Each row of a before or after table is a point. The points were changed in one or more steps. Then noise was added and the rows were shuffled. The steps act on columns, c1 being the first. Name the steps. A step turns or swaps two columns, mirrors them in a line or flattens them onto one, adds a multiple of one to another, or multiplies or shifts one. Angles are multiples of 10 degrees, from the lower column toward the higher: turns from -170 to 170, lines from 10 to 170 but not 90. Use the fewest steps. Two steps may share a column if one is a turn and the other turns, adds or multiplies; they go together, in the order done. Otherwise the lowest column goes first.

Before:
[[  0   8]
 [ 28  11]
 [ 10   2]
 [ -4  23]
 [ 55  79]
 [-14  50]
 [-11  15]
 [  6  17]
 [-42  13]
 [ -9   9]
 [ 16  -2]]
After (11 x 2):
[[  3  42]
 [  6   9]
 [ 20  10]
 [ 20  -2]
 [ 13  14]
 [ 50  22]
 [ 16 -27]
 [ 90 -40]
 [  1 -18]
 [  5 -12]
 [  5   0]]
Steps: turn c1 and c2 by -80 degrees

Before (13 x 3):
[[  5  -7  -1]
 [-32  -7 -17]
 [-19   2 -14]
 [ 17   8  -9]
 [ 22  11  26]
 [ -7 -18 -27]
 [  2   6   4]
 [-19  11 -26]
 [ -5  19  14]
 [  7  43  12]
 [-11   3 -28]
 [-25  33  -2]
 [  3  36  17]]
After, 13 rows:
[[  4 -30 -48]
 [ 25  -3  79]
 [ 51   7 -66]
 [ 26  -6 -58]
 [ 47 -15   5]
 [ 11 -12  24]
 [ 34 -23 -88]
 [ 31  -3 -19]
 [ 23 -18  48]
 [ 11 -21  35]
 [ -1  -3  49]
 [ 31 -11 -97]
 [ 33   3  16]]
Steps: shift c1 by 30; turn c2 and c3 by -140 degrees; multiply c3 by 2.5

Before (13 x 4):
[[ 39 -16 -34  39]
 [ -3 -12  20   5]
 [ 20  36  28 -23]
 [  4  -8   7   5]
 [ 33   9 -31  48]
 [ 16  29  22 -13]
 [ 36  -6 -41  23]
 [ 33  -9 -52  55]
 [ 11  20  -1  25]
 [ 14   1 -62  33]
 [ 42 -28 -27  25]
 [  4  -1  21  -7]
 [  2  45   9 -37]]
After (13 x 4):
[[ 30  54 -31 -19]
 [ -7 -17  10  -3]
 [-16  -5  34 -10]
 [-26  -7  46 -15]
 [ 41  32 -10 -40]
 [ 17  11 -39 -45]
 [ 31  21 -33 -45]
 [  5 -22  -2   1]
 [ 16  32 -26 -38]
 [ 48  41 -33 -41]
 [  6  -9  -2  -6]
 [ 22  10  17 -13]
 [-36  14  45   4]]
Steps: turn c1 and c4 by -100 degrees; turn c2 and c3 by 60 degrees

Before, 10 rows:
[[ -1  -4 -28  12  22  21]
 [ 18   8 -20  17  23  13]
 [-11  21   9   7  23  29]
 [ 23  -2  24  33  16  18]
 [  7  -8 -12  32   5  40]
 [ 48  22  33  -3 -26  12]
 [  9 -18  68 -34 -31 -26]
 [-14   1  55 -14 -55 -23]
 [-18 -25   5 -20   6  54]
 [  9  -3  25   2 -19 -12]]
After, 10 rows:
[[-22 -15  14  34  22  16]
 [-12  17  21   0 -37 -11]
 [-50  36  22  -1   1   9]
 [  8  -5   5   5  80  27]
 [ -6  -7 -12  30 -11  37]
 [ -5  13  48 -36 -84 -26]
 [  5 -19 -19   9  25  20]
 [ 16  41  40 -11 -88 -24]
 [ 18 -21   2 -19 -38  56]
 [-19 -11 -14  15  52  14]]
Steps: multiply c1 by -1; turn c2 and c5 by 50 degrees; multiply c5 by 2.5; multiply c3 by 0.7

Before:
[[-23   0  14  29 -40  54 -10  -2]
 [-34 -16  21   8 -33  30  25 -26]
 [ 10   6 -29 -19  -3  12 -13 -10]
 [ 71  30  -5 -16  -7  31 -21 -68]
 [ 46 -20   0 -22  15  17   3  16]
 [-46 -11  44  26 -35  12 -12  13]
 [ 24   8  -8   5  45  10  11   1]
 [ 32  -7  -9   0  11 -16  -1  -1]
 [ 48  31 -11 -14   1   3  23   4]
 [ 80  -1 -36  27 -29  28 -19 -53]]
After (10 x 8):
[[-44  -1   0 -14 -22  14   3  23]
 [-31 -35 -12   5 -30  13  -8   3]
 [-24   1  -8  -6 -11 -15   7  -5]
 [-67 -15  -7 -50  29  26  28 -71]
 [-48 -24 -11 -15  21   3 -13   3]
 [-78  22 -45   2  19  31  34 -54]
 [ 21  27  16  31  30  54   4  -6]
 [ 51  32  56  38  23  13   6  14]
 [ -5   5 -37 -24  11  14  18 -15]
 [ 32  29  30  -4  14  24 -29 -21]]
Steps: turn c1 and c7 by 170 degrees; turn c2 and c5 by 140 degrees; multiply c3 by 1.3; add 0.5 times c8 to c4

Before, 9 rows:
[[ 20   4  48 -14 -27   1  26  57   8]
 [-10  -3 -17  14  38 -57 -10 -24 -26]
 [ 51   4 -12  12 -18   8  26  28 -30]
 [-27  35  14 -45 -43  31 -36 -26 -43]
 [ 23  34 -19 -25 -14  -2  -6 -19   7]
 [ 13 -21   6 -30 -21  -4  21  18  -7]
 [  2   5  10  17  -9 -17 -68  13  -9]
 [ 51  -4  22  18  26 -13 -31  14   4]
 [ 10  14  10 -25  25  -1 -35  40  25]]
After (9 x 9):
[[ -1 -28   8  16  -7  15 -68   5 -20]
 [-14  33 -21 -25 -13  -6  -7  -9  17]
 [-69 -19  24  17  26  -8 -27   7   9]
 [  0  19  47  19 -25  -8  26  55  17]
 [-33  18 -12  23 -18 -23  28  17 -60]
 [-38 -10 -18  -4  40  54 -12 -27 -54]
 [ 64  17  13 -41 -41 -20 -37  -6 -87]
 [-27  -4  12   7  25  -3 -35  45  49]
 [  0 -12   6 -10 -20   1  21  28 -14]]
Steps: turn c1 and c6 by -160 degrees; add -0.7 times c5 to c1; add 0.5 times c7 to c2; multiply c4 by 0.7; turn c4 and c8 by -30 degrees; multiply c9 by 2

Before, 13 rows:
[[-26  15 -60  29  35  -7  31 -48 -20  -4  41]
 [-16  16  15  10  35 -15  20 -24   8 -29 -46]
 [ 17  13 -21  -2 -29  10  16  23 -34 -15  41]
 [ 30   6 -44  23 -36  28 -17   8   8 -26 -13]
 [-23  25 -31 -51 -19  -7  24 -39  19   4  39]
 [ 26 -15 -26 -10  10  29 -16  26 -27  12   7]
 [-18   1  -6 -23  21  79  15 -10 -12 -25   1]
 [ 46 -16   0 -15  21  42 -22 -49  -6   5  31]
 [ 31  26 -22 -29  47 -11   7 -15   4 -21 -11]
 [  4 -15   3  36 -21 -10  -2  29  16 -18  45]
 [ 31  38 -20  -1  32  37  21 -33 -18  26  -4]
 [ 10  24 -39 -28 -38  12 -25   5 -31 -39 -38]
 [ 48 -28 -16 -27 -42  11  10 -31  22 -11   3]]
After, 13 rows:
[[  3 -40  36   1 -21  -5  -5  25 -23 -18  45]
 [  7 -68 -32   9   1  17 -14   2 -17 -11   4]
 [ -3  32  -5  15 -25  17   5  25 -72 -18  36]
 [  6  65 -29  16  27  -4  -7 -32 -36 -20 -10]
 [-20  33  16  66  39  -5  34 -43 -61  -3  42]
 [ -5   6 -19   1  15  83  14 -18 -53 -25   2]
 [-15  37  15 -13  28  -7  24 -26 -34 -28 -49]
 [-15  60 -59  21  15  -8  26 -12 -20   5  41]
 [ 13  58 -34  34 -14  23 -30  21 -70 -36 -40]
 [ 13  12  18  49 -20  34 -27  24 -32 -26 -14]
 [  0  97  -4  17  27  34   2 -36 -57  28  -1]
 [ 13 -36 -14  23  -9  27 -27   9 -70  10   5]
 [ 23 -37 -18  -4  33  42 -38 -36 -47   6  30]]
Steps: flatten c1 and c7 onto the line at 120 degrees; multiply c2 by 2.5; turn c3 and c4 by -80 degrees; flatten c5 and c8 onto the line at 130 degrees; add -0.3 times c10 to c6; shift c9 by -40
